Each wall is flat, endless, passes through zero and stands at right angles to its row. A trip goes straight from one point to another. Which walls does it cross, in order?
In the rows, 128 means zero.

Walls:
(1): [125 141 121]
(2): [110 188  58]
(3): [167 126 196]
(4): [148 162   7]
(5): [135  94 131]
Trips:
[202  93  91] to [ 53 120 109] => 3, 2, 1, 5
[122 104 126] to [134 113 116] => 4
[118 162  68] to [148 140 125] => 3
[200 118 106] to [183 111 110] => none

Walls:
(1): [107  73 175 161 100  59]
(2): [137 165 179 107 172  94]
(3): [147  79 178 129 107 182]
(4): [180 130 140 136 167 129]
(5): [124 100  91 179 156  86]
(6): [112  64 139 107 151  89]
(7): [168 219 116  91 166 130]
(8): [ 96 103 136 103 203 151]
(9): [170  78 161 191 107 111]
(10): [ 47 142 102 110 198 137]
Trips:
[160 223 140  92 158 125] to [158 160 114 104 176 249] => 8, 3, 2
[106 102 214 158 172  71] to [102 127  81 114  79  91] => 3, 4, 8, 2, 9, 10
[171 124  90 125 132 174] to [183 169 129  62 147 143] => 8, 2, 3

Walls:
(1): [179  78 120 148  98 104 115 140]
(2): [185 173 101 145 159 111 120 189]
(3): [162 117 132  54 144 138  78 103]
(4): [109 118 121 148 142  81  70 100]
(5): [102  65 103  69  78 137 162 201]
(6): [150 104  73 129  96  91 123 130]
(7): [ 66 153 110 105 112 140 203  71]
(8): [ 95  85 149 186 100 165 109 136]
Trips:
[114 142  65 169 187 107  97 133] to [165 176 110 100 128  77 148 169] => 1, 4, 5, 3
[113 124 128 135 136 107  22 178] to [ 60 104 131 133 144 160 139 160] => 5, 6, 1, 3, 2, 7, 4
[ 94 241  62 110 107  89 110 165] to [164 169  74 109 125 106 218  88] => 4
[153 149 111  91 153 191 104 101] to [ 61 109 159  97 133 114 183 148] => 2, 5, 3, 8
[ 35 153  65 212 165 117 118 104] to [135 175  98 109  46 161 168 102] => 4, 5, 8
[ 97  72 151 207 246  99 151 160] to [184 206 120 162 189 111 102 168] => 8
[151 191 121 148 142  69  95 108] to [110 122  72 176  99 125 148  50] => 3, 7, 1, 2, 8

Walls:
(1): [150  43  65  66 129 150  85 116 225  34  93]
(2): [112 158  68 181 204 165 158  55  88 100 118]
(3): [196  93 153 104  43  49  58 122 113 147  92]
(4): [131 102 115 132 181 131 159 189 156 124 126]
(5): [177 144 180 104 140 154  90 115 128 129  92]
(6): [230 117 110 119  85 166 101 121 122 161 128]
(7): [104 161 141  41 130 107 196 102 127 167 175]
(8): [ 86 181 113 153  74  84 139  74 106 141 146]
Trips:
[170  66  83 174 106 142  52 154 156 134  73] to [149 152 145 135  76  78  97  80 107 198  79] => 4, 8, 1, 7
[129 116  67 131  65 145 129 116 189  95 177] to [135 150 143 172 181  31  45 108  20 154  57] => 3, 2, 1, 5, 6
[154 141 119 126 128 139  73 141  99 133 123] to [140 107 161 190 108 182 105 154 129  89 148] => 1, 3, 4

Walls:
(1): [127 146 111 156 121 100 138 124 119 140 157 123 165 155]
(2): [128 146 177 104 225 131 130  74 167 107 102 113 182 121]
(3): [159  99 116 142 129 144 101 155 134 174 163 101 142  82]
(4): [133  74 140 105 156  63  96 131 132 155  99 121 135 120]
(5): [ 90 101  96 107 135 127 162  95 154 151 199 104 114 182]
(6): [ 76 107 118 174 156 116 114 112 125 126 115  96 119 101]
(7): [114 124 112 148  73 159 118 104 140 143 172 192 134 130]
(8): [  7  96 123 156 187 179 132 128 106 101 105  92 108 174]
Trips:
[ 94 155 125 149 104 109  75  72 127 181 145 110 136 103] to [ 88 113  78 128 120 172  94 147 180 145 122 101 172 185] => 8, 4
[ 93 186 124  90 174 160  72 119 135  85  92 164 158 152] to [108 187 142 148 175 170 132 112 196 197 139 120 119 191] => 5, 7, 1
[104 146 165 135  81 141  85 131 104 103  81 136 106 172] to [136 145 134 118 123  72 129 118  47 168  90 106 152 139] => 7, 4, 1, 8, 6
[ 93 125 136 139 118  83 160 142 138  84 149 117 115 131] to [164  93 139 124  80 152 162  87 131 126 132 163 148 147] => 7, 6, 8
[ 64 129  89 188 150  85  72  92 117  97  94 117 126 121] to [112 195 168 146  86 171 159 111 147  98 102 134 112  94] => 4, 7, 1, 6, 8
[148 151 186 109 104 175 146 170  73 159 136 103 137 124] to [135 110 101 129 134 145  95 110 144 150 162 127 122 113] => 7, 5, 6, 4

Walls:
(1): [170 128 144 119 145 138 134  94 120 189 141 147 183  83 135 109 179 107
 149 114]
(2): [ 93 144  91 185 163 126 110 103 143 109 177 111 144 115  85 101 140  68
 170 193]
(3): [114 141 113 134 195 140  71 119 103 121  68 181 109 131 147 112 164  84
 246 162]
(4): [120 158 120 133 126 178 154 130  49 119  95 105 154 103  61  96 145  89
  86 125]
(5): [129  74 101  68 231 146 144 132 140 147 129 116 140  98 123 107 152 122
  81  74]
(6): [130 150 106 123 129 211 145 158  93  48  64 121 112 150  72  24 155 201
 143 140]
(7): [ 71 120 109 179 219 119 114  42 171 141 110 138 147 144 147 140  44 233
 155 143]
(8): [116 141  95 119 158 121 121  75 143 171 144 124  40 115 112 129 127 181
  90 133]
(9): [ 47 113  98 171  58 123 154 122 139  17 189 136  94 173 136  73 111  93
 111  29]
(10): [118  92  78  54 115  89 113 121 178 111 191 185 127  33 221 203  87  74
  86 131]
(11): [185 216 181  89 107 101  88 151 138 129  91 129  94 124 183 104 151  21
 107 141]
Trips:
[151 109  88 126 112 143 128 128 190  77 159  84  61  96 105 108 126 135
 135 101] to [165 124 249 144 109 156 124 120 169 133 166 174  90 201  97  57 104 129
 191  72] => 10, 5, 11, 2, 8, 3, 1
[121  99 109  83 172 104 124  93 126 119 147 156 144 131 155 113 137 126
 206 144] to [192 117 161  95 105  93  94  92 110 193 126 151 137 186 138 157 207 161
 219  94] => 2, 10, 5, 11, 7
[109 129 126 108 120 183  59 153 114 105 132 171  91 150 110 155 148 101
 133 126] to [133  94 138 132 162 192  81 114 119 108  72 118 170 179  92 121 127 178
 109 190] => 10, 9, 11, 7, 5

Walls:
(1): [ 68 179 133 128 113  55 155 131 100 105 129 106 158 147  49  73 135  98
  96 148 137 108 176 113 146 115 104 146 105 113  86 113]
(2): [ 80 182 126 103 128 145 128 111 123 187 122 120  28 151  79  81 109 140
 140 160 124  83  92 142 104 118  86  88  39 139  97 125]
(3): [152 159 212 103 105 103  74  92 170 173 180 132  94 134 127 119 151 118
 188 125 139 131 162 173 141 108 105 141 118  88 146 154]
(4): [125  92  60 141 117  63  84 188 109 166 149 148 175 213 209 131  70 111
 127 176 162 116 137  48 114 151 150 210  88  92 108  58]
(5): [116 157 166 143 134 150 148 140  95 100  99 135  77  97 184 174 136 157
  67 137 150 144 169 130 177 139 163 180 114 127 167  93]
(6): [ 67 123  88 148  84  67 129 165 104 137 163  89 151 106 121 156 151 211
 134  85 114 104 113  44 161 104 127  97  86  72 110 124]
(7): [125 162 118  74 137 219 123  70  98  82 118 139 102 163 182 122 211 186
 249 153 123  47  99  90 142 158 122 160 128 183 125 107]
(8): [ 95 171 142 149 119 202  84 149 121 109 131 163 164 152 126  60 142 133
 119  86 167 107  69 185 105 119 119  69 131 142 147  90]
(9): [ 89 131 178 129 150 147 197  58 122 142 129 124  98 146 101 135  81 125
 177 151  95 153 123 162 125 120  99 146 106 102 149 184]
(10): [120 128 177  90  74 127  89  96 163 117 141 163 107 197  93  88 101  61
  84  83 105 151 155 173  88 154 122 114 189 182 221 100]
(11): [123 106  94 167 136 153 193 104  86 159  89 194 100 128  87 114 113 117
  64 151 135  91 114 107 182 188 134 146 114 132 142 136]
Trips:
[116 144 198  40  98 136 199 134 124 131 101 154 151 123 124 170 175  63
 161  55  94 128 119  99 153 161 119 147 153 109 179 106] to [ 80 113 159 170 100 167  90 146 122 183  74 166  83 133 153  43 172  83
 110 118 130  80 142 158 117 150 215 146  64 194 159 166] => 8, 2, 9
[120 168 160 177 144 122 105 108 123 183 130 211 118 153 179 160 192 164
  26  60 107 122 133 116 132 168 127 168 244 182 123 146] to [121 114 142 137 112 153  90 200  91 121 169  57 128 121 180 106 203 188
 163 165 107 112 133 152 137 162 103 116 149 152 149 163] => 3, 6, 11, 10
[155 114 134 110 134 190  90 121 123  15 123 195 150 197 120 146  88 146
  92  99 136  83 100 120 158  95 169 166 129 181  87 164] to [129 106  90 152 178 104 140 111 104 173  94 131  91  98 182 160 131 151
 150 145 124 155  76 202 152 123 156  99  94 174  72 118] => 10, 4, 2, 9, 8
[137  96  88  98  93 124 129 239 178  98 172 116 116 179 115 164 151 144
 136 127 148 114 147 128 166 173 104  90 121 139  74 171] to [113 136 155 198 128 121 166 110 152 193 102 116 122 149 102 122 168  61
 121 134 147  66 124 157 130 108 135  69 158 203 122 160] => 2, 4, 8, 11, 10, 6, 3, 9
[149  73 116 113 142 122 143 135  95  43 138 124 121  50 161 151 139 166
 113 146 155 150 163  47  90 116  92  95 180 162 127 167] to [100  76 229  56 134 180 142 188 129 132 160 111 159 110 166 178 165 115
 121 103 138  93 149 183  70 144 109  75 166 146 126 110] => 6, 10, 8, 3
[148  90 152 185  71 184 110 116 101  97 100  49 130 116 134  86  78 180
 151 153 146 163 157 185  82 132 143 170 118 167 157 105] to [141 130 107 112 143 138 193 162 109  95 161  91  43 107 142 158 181  93
 116  71 162 154 153 143 130 117 165 163  99 143 126 135] => 8, 10, 9

Walls:
(1): [ 93 142 109 177 153 129 174 177 158 132 121 143  81 117 131 141 120 107
 154 121 122 148 135 154 142 161 137 119  75 144 114 106 138 165 111 111
 103 155  72 126 151 154 102  77 102 158 132 172]
(2): [102 153 109 164  93 158 121 174 149 104 211 166 133  80 120 155 129 113
 154  93 108 125 124 153 185 140 113  89 124 144  90 102 117  98 134 119
 197  41 148 122  94 114 155 156 168 134 141 187]
(3): [164 175 128  72 108 105 149 152 189  74 172  99 133 159 172 170 137 156
 137 104  72 106 100 115 122 127 124  62  83 161 105 121 154  90 101 108
  87 103  98 165 179 132  84 112  72 121 172 134]
(4): [ 11  99 183 140 185 134 101 152 174  70 157  83 137 123 153 105 140 155
 151 116 134  70 116 144 143 157  99 127 118 175 148  82 162 146  47  89
 114 121 177  64 110 122 123 145 175 167 156  93]
(5): [ 74 133 183  84 140 148 142 185 163 104  90 117 167 150  86 184 123 151
 112 152 171 160 116  67 136 115 153  54  95 186 112 104 125 114 170 150
  81 103  72  83 140  91  54 169 134 183 144 136]
(6): [150  41 101 143 120 110  97  91  95 155 139 159  93 135 133 150 122 131
  78 161  74  97 135 107 114 175 150 150 175 123 142 110 155  87 138 192
  62 138 171 186 118  41 163 142  83 125 168  92]
(7): [144  95 118 167  69 164 142 114 155  75 109 101 148 110 113  75 108 168
 136 108  81 117  46 141 124  80 161 148  92 166 109 158 132 131 153 119
 144  54 150  94 177  58 132 135 115 164 117 109]
(8): [130 119  67 130 167 172 167  43 105 134 153 118 152 149 166 129 104 137
 164 169  25 120 128  92 148 111 165 115 120 169 144 132 150 133 184 126
 121  93 179  97 125 138  85 156 139 119  81 152]
Trips:
[141  99 112  94 159 140 149 164 141  90 124 119 176 195  65 135 119 102
  62  94  35 114 105 131 146 182  99 109 137 103 119  80 169 139 114 144
 156  68 135  67 190 138 140 142 122  91 117 165] to [ 75 110 148 125 130 105 146 198 125 111 175 128 158 120  80 170  79 140
  89 124 168  52 149 157 135 209 154 112 174 130 110 105  86  55 101 133
 118  71  85 122 131 148 136  89 108 143 139 106] => 1, 8, 7
[160  61 140 142 155 141  88 100 140 164 150  93 143 107  77 122 120 149
  98 119  90 151 116 142 103 100 148 179 108 201 146 147  72  52 107 100
 152  70 162  92 146 147 137  98 142  80 128 180] to [133 158 174  87 111 143 158 128 100 189  91 128 130 194 116 111  88 115
 102 197 146 130  96  80 167 117  91  57  81 107  80 108 109 143 158  90
 108 126 143 192  89 123 172 107 180 103 135 108] => 4, 6, 5, 2, 7, 8
[ 78 140 130 115 193 153  92 156 105 108 177 158 197 158 110 140 145 149
 124 188  62 173 162 118 190 155 108 150 136 126  39 149 105 103 100 107
 105 105 120 176 105 142 107 109 113 104 148 170] to [132 106 106 180  83 163 121 131 100 188 101 121  92 123 139 102  98 149
 159  86 131 120 186 152 175  92 110 102 121 112 188 126 103  84  95 136
 184 125  39 141 161 101 143 155  80 189  74  78] => 4, 5, 3, 8, 7, 6
[107 103 147 160 111 125 167 101 107 114 118 177 203  88  49 123  83 176
 131 104 172 137 102  94  78 132 174 148 143 169  92  99 135 152 162 166
  76  92 152 115  97 127 155  56  89 162 117 142] to [139  91 154 127  47 126  99 116 132  76  75  90 208 143  90 158 128  76
  99 136 126 175  69 136  66 135  48 116 104  72 162 177 132 106  80 136
 137 145 149 126 105  75 111 151 173 131 175 115] => 8, 1, 4
[133  85 142 115  94 145 163  86  69 135 128  72 172 194 133  76 134 115
 164  69 113 160 162 154 120 145 143 130  71 112 120 153 152 108 150 140
 176 178 231 169 105 140 123 109 101 135 112  87] to [148 154  81 171 162 132  81 142 129 193  65 140 122 110 169 134 174 138
  96 116  85 110 141 170  94 120 143 125 127 123 122 160 122 155 198  72
 205 131  85 198 144  91 139 156 104 136 192 131] => 8, 1, 2

Walls:
(1): [150 190 168 148 178 122 160  97 113  86 133  89 154  90 138 126  89 104
  76 115  86 136 141 100 104 173  84  87 103 108 177 178  65 115 157 106
 135 119 171 140  43 119 142 187  66 104 150 132]
(2): [131  96 127 155 185 177  62 124 135 139 120 158 157 150  69 128 198  91
 181  61 107  79 142 139 104 203 129 128 140  95 128 133  85 161 112 128
  71 166 136  99  89  83 153 198 166 134 131 160]
(3): [123 102  85  79 128 189 171 125 111 147 139 183 144 137 166 172 112 171
  99 160 101 114 178 106 142 127 110  78 152 151 102 178 124 116 143  92
 165 129 145 149 115 131  51 131  40 111 110 183]
(4): [109 160 132 208 213 127 105 173 116 168  79 130 163 186 150  91 114 109
 106 152 119 161 153 145 136 147 118  90 185 174 127 145 137 105 147  77
 118  87 113 110 130 163 112 160 105 125 190  98]
(5): [127 135 131 144 110  77 159 175 150 164 142 165 134 146 134 143 189 114
 125  83 106  99 109 139 150 146 121 123  69 137 149 107  87 103 117 135
  57 111 121  84 162 157 102 147  43 132  70 139]
(6): [164 156 141 125 130  64 153  83 182 135  56  98 116 129 113  85 143  25
 168 188  53 152 186 157 114 154 169  51 135 172  78 172 112  69 139 117
 146  52 133 107 122 172 182 192 120 160 119  54]
(7): [167 140 120  77 127 155 146 171  92 122 113  76 133  86  99  66 108  92
 126 165 162 144  37 116 157 103 154 101 130 181 117 121 139 160 119  81
  85 174 206 118  84 120  86 157 184  99 113 129]
(8): [147 109 112 114 151  78 176 155  97 144 152 145 115 140 119 199 155 110
  53 164 106  89 164 165 102 157 139 110 177 125 125 140 137 163 158 149
 195 138 120 152 153 130 108 149 127 162 115 142]
(9): [179  90 152 146 174  42 165  77 132 111 135 136 107  72  89 138 130 120
  77 210 160 113 122 152 151 149 192 130 163 107  95 151 132 116 163 101
 108 110 148 188  90 112  63 133 136 121 126 192]
Trips:
[161 173 141 135 109  86 107 119  35 126 153 107  91 134 133  94 157 132
 146 119 112 178  97 126 144  39 135 141 147 167 186 195 136 182 185 128
 198 175 114 123 130  91 162 172  97 140 129  71] to [ 78 121 175 171 177 112  81 162 104  97 145 182 123 144 126  83 167 137
 127 117 150 163  52  64 143 158 166 136 161 168 122 137 194  90 159 109
 131 147 169  71 108  92 219 135 157 106 155 129] => 8, 6, 2, 1
[102 148 155  86 171 146 106 164 154 197 146 132 109 125 138 158 115 113
 167  64 145  81 118 111 155 156 133 155 196 174  86 116 165 110 135 176
 116 126  74  70  94 155 142 121 163 153 107 138] to [109 108 120 119 139 127 115 104 107 130 150 204 101 135  82  89 117 125
 127 201  93 139  84 149 181 137 115  42 150  98 156 129 102 164 150 129
 177  95 170  94 155 136 146 132  67 147 150 139] => 8, 6, 3, 9, 1, 2
[181 189 115  85 116 128 159  65  96 145 136  72 117 111  83 193 172 115
 162 153 126 142 149 150 166  87  87 140 136 140 122 142 189 157 120 117
  94 143 164  97 111 185 128 121  71 138 115 184] to [147 162 106  98 103 152 111 114 150 169 135  97 136 150 152 153 159 139
 131 119 200  83 143 105 117 122 125  78 142 158 147 106 138 163  91 174
 130  87  95 105 187 148  98 114 152 142 162 180] => 1, 6, 9, 7
[129 159 121 158  46  85 138  97 175 174 108 146 136  90 128  84 149 148
 111 175 195 159  64 105 132 152 102 123 118 135 188 131 135 145  96 107
 138 134  90 100 184 104 169 187 125 145 111 123] to [115 119 172 123  82 160 135  66 141 142 167 154 143 145 171 153 168 116
 148 137 180 112 170 127 143 126 104 139 112 146  85 165  96 139 122 125
 116 159 133  63 107 132 109 191 135 163 102 131] => 2, 7, 3

Walls:
(1): [126 106 128 102 120  89  77 161 107 167 168 166 127 100 152  88 103  56
  88 155 165 142 167 118 118 175 166  69  54 116 174 101  94 104 152 117
 104  80 102 102 141 112  59  89 162 128  97 123]
(2): [ 96 121 145 125 172 131 158 138 118 134 131 115 175  63 107 143 141 134
 114 192 143  92 114 151 192 128  90 128 155 135 107  67  87 100 131  89
 151 162 115  94 129 175 111 129 114 128 160  86]
(3): [ 99 185 166 161 136  74 156 118 180 157 122 188 117 142 135 122  95 171
  56 143 113 123  97 112  86 164  50 136 131 123 173 133 112 105 134 143
 157 100  95 109  84 101  59 114 160 204 102 211]
(4): [145 163 171 126 120 129 116 121 137 118 114  62 135 125  95 179 117 156
 183 169 137 144 181 126 143  93 112 160 107 106 200 142  39 142 164 137
 106 147 161 126 158 167 137  57 158 159 108 127]
(5): [139 133 107 140 191  95  83 107 110 157 107 211 124  87  88 131 114  89
 127 118 110 116 118 174 141 160 161 126 143 196 169 138 115 129 121 180
 131 136  77 125 112 168  35  71 165  92 163  67]
(6): [158 145  82 101 136 157 116 137 121 137 114 135  45 101 120 147 126  96
 198 202 112 139  72  81  56 127 114 105 113 136 119  89 102 104 151 116
 120 109 129 110 146 138  69 180 155 128 157 157]
Trips:
[142 107 112  88  52  73 137 129 149 119 116  83 135  99 108 163  98  74
  93 129 153 189 150 123 134 177 116  81 144 151 129  37 102  97  99  80
 138  67 100 165 120 159  80  91 180 162 104  19] to [222  82 100 108 113 219 127 163  93 143 115  77 110 180 168 179 146  77
 103 175  84 151 168 165  73  94 116 136 103 105  85 165 130  92 147 135
 141 140 119 111  96  87 147 184  80 175  81 182] => 5, 2, 4, 1
[128 149 120 137 107 126 143 116 125  77 146 140 102  95 160  99 139 121
 114 159  81 158  63  85  69 185 188 113  51 114 176 150  97 117  90 106
 113 116 147 116 112 164 116 110  95 127  89 134] to [114 122  83  85 128  96 144 208 129 192 150 150 162 122  99 118 102  79
 102 147  95 116 146  86 115 111 160 155 151 133  58  98 163 151 118 122
 172 126  80 110 182 100 183 113 128  62  88 112] => 3, 2, 6
[133 142 133  75 134 170  98  99 142  88 116  67 129 162 143 137 124 151
 189 152  70 159 126 115 149  63 104  89 169  88 164 136 178 107 101 137
 144 121 157  78 124 147 183 102 159 120 109 153] to [150 116 115 177 141 126 171 100 119 128 154  94 109 191 185  47 115 112
  96 122 217 110 153  70 117 169  88 132 117 199  94 168  65 151 122 108
 102 171 144  53  98  29 153 111 156  57 156  89] => 6, 4, 1
[174 147 167 146 131 133 130 161 140 104 127 156 191 166 114  87 142  68
 164 152 161 105 100 178  78 124  57 105  91 123 164  83 136 130 141 116
 212 142  81 119 143 100 113 138 175 139  93 129] to [164  76 158 107 148 102 217 118 110 135  94 105 182 139  95 111 138 120
 182 134 159 104 104 155  90 142 120 100 101 113 116 126  72 185 139 137
 113 136 150 211 126 131  94 133 116 112  93  94] => 4, 3, 1, 6
[ 83  99 153 176 141  86  93 136 134 141 125 152  78 126 138 108 145 171
 118 159 115  88 107 169 110  82 188 137  76 135  77 123 119  94 194 130
 142  67 113 170 139 102 115 151 132 113  82 182] to [122 111 102  78 116 118 121 155  94  79 172 165 144 135 135 107 196 140
 160  95 147 168  77 109 175 151 144 168 112 165 197  85 160  81  99 147
 185 130 147 138 101 133 116 135 102 136 119 117] => 5, 3, 6, 2
